Rows are points. Examples show where two turns around zero, p and q, send a point. Write where each new point lands after one turn and then the other. Backwards means that the second turn is done in reverse. Each puzzle has new turns, and all numbers are rounded.
(in the rows, 128 means zero)

Turn p:
[110 127 154] -> [113 112 105]
[152 160 157] -> [150 147  88]
[131 159  89] -> [172 123 152]
[143 101 117] -> [111 147 148]
[104  93 123] -> [ 94 111 147]
Turn q:
[130 122 171] -> [143 139 167]
[139 114 127] -> [112 133 135]
[166 167 130] -> [126  75 141]
[ 94 123 127] -> [147 151 112]
[110 114  84] -> [111 143  84]
Where do these land?
p, then q: [123 128 116] -> [128 132 140]
q, then p: [166 105 149] -> [107 102  92]
q, then p: [ 76 126 130] -> [172 155 135]
p, then q: [141 154  86] -> [116 104 171]
q, then p backwards: [134 126 159] -> [132 124  97]

Turn p:
[117 133 142 144 161 139] -> [126 140 153 122 157 114]
[158 170 112 120 131 100] -> [137 130 155 169 100 150]
[ 89 107 134 132 164 116] -> [ 94 128 154  93 143 116]
[124  88 129 117 112 184] -> [135 147  73 106 139  94]
[172 144 109 128 132  79] -> [107 117 144 180 106 160]
[113 110 125 150  87 163] -> [152 133  83 100 147 140]
[119 107 163 124 110 147] -> [141 104 105 111 144 103]
[132 165 110 109 128  97] -> [133 126 158 143  89 147]
Turn q:
[126 112 120 153  94 154] -> [156 109 100 116 154 128]
[160 139 126 147  81 124] -> [181 119 111 134 115 110]
[ 99 142  85 122 156 162] -> [109  94 160 133 158 165]
[108 145 171  98 145 107] -> [ 99 156 151  97  97 119]
[177 113 103 168 104 129] -> [169 112  95 171 140 108]
[126 107 127  97 170 121] -> [ 91 160 142 144 136 143]
[107 132 143 148 137 100] -> [101 116 113 119 103 117]
[161 129 168 126 131 132] -> [137 156 135 126 129  86]
[ 87 133 108  94 134 122] -> [109 128 144 112 118 177]
Where do these land?
p, then q: [137 107 154  95 146 155] -> [114 128 107 148  81 139]
q, then p: [145 113 117 193 104  92] -> [ 88 145  93 132 120 187]
q, then p: [147 141 124 207 138 123] -> [ 61 111 112 119 138 168]
q, then p: [125 128 100  85 132 138] -> [161 140 129 133 155 101]
q, then p: [134 145 140 108 132 113] -> [152 106 128 129 124 131]
q, then p: [ 89 123 124  95 136 125] -> [158 141 126 103 120  97]
q, then p: [120 138 136 113 109 151] -> [130 124 129 147 116  99]

Turn p:
[122  99 149 158 157 140 143 120  96] -> [121 153 155 140 135 154 111 123  84]
[132 160 124  98 102 100  59 173  92] -> [153  68 143 162  85  74 114 153 146]
[109 128 153 116 123 127 145 151 133] -> [144 120 130  95 134 123 116 142 113]
[121 136 129 116 108 158  97  91 140] -> [122 122 127 130 106 133 186 133 131]
[142 136 117 131  96  91 156 123 127] -> [166 143 108 137 146 128 117 129 159]
[101 152 122 167 117 148 161 129 111] -> [139 110 111 135 148 183 120 143 112]
[156 128 113  87 153 124  95 109 103] -> [ 98 147 130 163 101  85 136 143 132]
[112 125 106 129 124 142 154 146  98] -> [135 119  96 141 133 138 107 133  97]
[106 106 105 152 142 118 147  87 154] -> [115 148 124 134 180 144 155  99 126]
[152 104 141 144 110 131 160 171 182] -> [144 132 117  66 125 141  98  83 148]
[155 134 148 111 175 129  90 109 173] -> [ 72 142 167 105 116 105 148 125 160]
Turn q:
[108 122 151 105 152 203 109 134 122] -> [ 84  89 163 132 167 145 143 165 121]
[ 91 153 101 112 106 156 133 103 119] -> [141 119 133 110 132 101 135 178  95]
[129 107 113 159 140  96 150 158 133] -> [104 156 114 134  99 120 111  91 125]
[ 99 147 145 103 127 113 118 157 131] -> [121 111 152 116 108 101 142 131 158]
[172 165  85 126 123 103 116 164 112] -> [149 100 101  80 101 133 133  80 115]
[154 120 159 135 100  85 166 142 162] -> [143 185 125 116 136 116 118  91 172]
[136  88 113 129  86 121  97 106 117] -> [162 137 124 166 141 122 163 113  99]
[137 123 151 189 169 131 124  81 156] -> [120 131  88 177 149 151  69 143 145]
[128 147 144 112 128 145 136 117  94] -> [143 116 161 113 130 146 120 147 121]
[126 108 118 110 149 128 131 118 135] -> [114 138 118 136 118 146 146 143 129]
Where do these land?
p, then q: [111 121 104 158 182 132 151  82  85] -> [ 95  83 146 138 113 121  61 144 102]
p, then q: [143 153 155 166 124 172 137 118 125] -> [110 117 158 109 180 116 138 141 109]
p, then q: [134 122 155 145 125 128  72 149 140] -> [150 161 156 158 156 128 137 128 154]
q, then p: [132 116  98 154 115 100  97 165 107] -> [162 165 127 170 141 140 157 122 128]
q, then p: [161 109 111 129 143 123 152 122 142] -> [105 112  96 139 124 142 145 147 128]
q, then p: [122 163 120  80 100 140 125  97 143] -> [120 144 104 102 118  96  74 125 139]
p, then q backwards: [130 126 138  98 123  87 133 117 119] -> [104 134 141 128  92 121 136 109 147]
p, then q backwards: [123  74 128  89 102 124 129 173 136] -> [129 164  86 155  81 102 130 151 122]
q, then p: [ 82 148 134 139 116  97 120 105 141] -> [155 111 142 132 131 116 104 100 171]
q, then p: [142 148 137 122 151 177 163 152 141] -> [ 99 107 131 105 132  90 146 151  90]
